Every row gives one point. The window is the flat piece filled in between its corners: a triangle in 3 columns, a solid with four corners in 4, and so on. A path goes straight from each point to the next, and from the last back to the first. After which points does the path pass through the window?

Window, 3 rows:
[[ 27  37  -7]
 [  5  28   5]
 [  2 -47 -32]]
Path:
(1): [33 24 10]
(2): [ 17  43 -25]
(3): [-31  27 -19]
(4): [34  8 13]
(5): [17 20  7]
(6): [-9 33 -6]
(7): [-34 -22 -47]
(8): [  7 -44 -17]
(9): [10 11  9]
(10): [ -6  12 -13]
(11): [ 29  66 -41]
(12): [29 15  0]
Through the window after points: 1, 3, 5

Window, 6 rows:
[[ -1 -17  10  16 -34 -19]
 [ 68  -7 -75 -56 -36   6]
 [-16  15  25 -13  22  30]
 [-16 -16 -53  28 -27 -21]
 [-21  -1  43 -31  30 -42]
 [ 18   3  23  -3  45 -13]]
Path:
(1): [-22 -65  -5   9  -2 -26]
(2): [  7 -17   1 -24  16   7]
(3): [-13  34   2   1  -4  22]
(4): [-13  10  18  27 -11 -32]
(5): [-26 -49  12   2 -12 -14]
(6): [ 21 -48 -45 -42 -12   4]
(7): [ 29  25 -23 -34 -22 -12]
(8): [ 33  10 -32  -9 -17 -13]
(9): [  0 -54 -29 -26  -6 -22]
(10): [  3 -30  -6   5   7  18]
(11): [ 13  53 -12  -2   5 -18]
(12): [ 45  40  32 -27  -8 -19]
(13): [-25 -42  13   0  36  -2]
(14): [ 21 -34  18  -4  39   4]
(15): [-10  50 -16 -17   1 -18]
(16): [  1  16 -42   0 -11 -10]
Through the window after points: 2

Window, 9 rows:
[[ -4 -22   9 -33  -5 -25  70 -41 -19]
 [-11  40 -17  13  -4 -30 -38  -9  12]
 [-30  27  54 -31  39  11 -21 -23  21]
 [ 11 -12  15   8  11  -6 -26 -17 -23]
 [ 11  27  11  37 -86  19  -3 -18 -29]
 [ -7 -40  12 -28 -46  23  -6 -28 -49]
 [ 44 -27 -23 -42  20  23 -46 -13 -24]
 [-46  35  -3  57   1  28  18 -30 -16]
 [ -2  -5 -22  -5  31 -31  24  23  13]]
Path:
(1): [ -1   2  10   6  22  12   0 -32  19]
(2): [-18 -19  24  -1 -15   2 -16 -45  18]
(3): [ -3  39   4   4 -14   7   3  -2 -31]
(4): [ -4  29  10 -41 -14  -9 -11   9 -45]
(5): [-19 -18  11  15  -3  11  -8 -46  15]
(6): [-17 -11   7  -9 -12   1   7 -38   2]
(7): [ 27   1  -3 -17   1 -12  72   3 -74]
(8): [-30  46   5  -9  12 -38   6  31 -35]
Through the window after points: 2, 4, 6

Window, 12 rows:
[[  6  18   3  -2  24   7 -40 -10 -29 -22 -45 -15]
 [ 17 -19  -3  14   1  17 -16  21  88  34 -15 -19]
 [ -4   8 -14   0 -14  47   7  24  32  63 -13   1]
 [  4 -59 -17   7  21  50  20  31  42  37  -1 -29]
 [ 45  12 -38   5  25  -6 -26   5 -21  -6  -7  39]
 [-18 -30 -37 -18 -10  37  -1  60  63  13 -24   7]
 [-14  10 -23   5  25  53 -12  30  53   9  26  -7]
 [ 23  15  -2   9  -2  15  -9 -47 -25 -52 -19  50]
 [ 25   4  13 -33  -5  26  50  79  57  10  28   7]
 [  1   7  -7 -39  31 -17 -24 -45 -15  -9  -7  36]
 [  5  29 -44   4   6 -26   5 -39 -21 -30 -16  -1]
 [-14   0   0  24  -4 -28 -35 -17 -37 -18   4  24]]
Path:
(1): [  4   9  -7   3  39  20   5   6  27  21 -33  26]
(2): [ 26 -15 -31   2 -58  34  -2  47  14  -3  37 -20]
(3): [ 21   7  -5 -15  -6  18  -2   9   9 -10   8   7]
(4): [ -3   4   2  10  31  21  16  15  20  -5 -37  33]
(5): [ -7   2 -22  60  37  -2  15  -9  23   2  -5  11]
(6): [ 29   1 -15 -57 -27  16 -30   7  24   8 -18 -10]
(7): [ 25 -11 -44 -39 -37  29 -26 -42 -20  36 -17 -14]
(8): [  2 -13   3  24  35   4  10  40  45  -6 -13  13]
Through the window after points: 3, 5

Window:
[[-14   5 -15  -8  14  32 -30  -5 -46  13 -49 -31   4 -42]
 [ 19 -43 -34 -37  17 -16 -48 -23 -16  36  39   5  28  53]
 [ -3  27 -11  26   2 -25 -36  15 -57  60 -15 -16  14 -31]
 [-21  21 -13 -29 -14 -10   0 -11 -40  14  29  15 -16 -31]
 [-59  23  -1   3  29  25 -18  24  63   6   2   3 -14  55]
 [-37  38  39  -8  11   5  32  17  59  14 -20   8  49  -9]
 [ 45  -2 -22 -71  43 -23 -13 -13 -19  77  19  -8  -7  27]
 [ 34  31  12 -37  42 -13 -24  21  65  -8  13  14  14  26]
 [-20   7  38  -8 -12  -5  -6   4  71   9 -20  -9 -19  -6]
 [  9 -26 -16  -6  57 -19 -26 -59 -22  -1  26  -5 -16 109]
 [  2 -25 -76 -15  24 -42  -9 -11 -11   2   6 -19 -14  81]
 [  8  -8 -16  24  22  19  -2   1 -45  41  17 -40   5 -63]
 [  5 -27   5  -8  23  -9 -10  41 -67  36 -11  -5  -1 -25]
 [  0  10 -17  41 -21  40   6  13 -37  32 -32  12  -5 -23]]
Path:
(1): [-19  12 -15  10  45 -29 -29 -20  38  16   3  30  14   0]
(2): [  2   3 -11 -11   2  18   0   8 -20  24  -1 -29  -5  22]
(3): [  5   8  -7 -12  -1  -8 -21  10 -20  10  -4  -9   1  27]
(4): [-38 -16 -27 -12  82 -18  -2 -12  17  72  -6  20   4  -5]
(5): [ -5   1 -13 -20  28  -4  -5  -4  23  18  -3  26  -3   5]
(6): [  5  25  10  14  -2   8 -28  13 -23   4  10 -48   2  42]
(7): [ -6   9  -7 -25   8  10 -26  15 -11  28   9 -24   6  49]
(8): [ 14 -16 -26   4  34 -23 -23 -14  -5  25  -4   7   8   5]
(9): [-12 -24 -13  -1  30 -39 -15  -8   7  22 -25  51 -18 -43]
(10): [ -9  30  13 -20 -12  23  -7   3  -5  14  27 -48   2  44]
(11): [  4  -4 -11  -8  16   7  -4   3 -25  13  15 -12   1  34]
(12): [-13   7 -31  -3  35 -10 -28   1 -10  39  -9   6   5   2]
Through the window after points: 5, 9
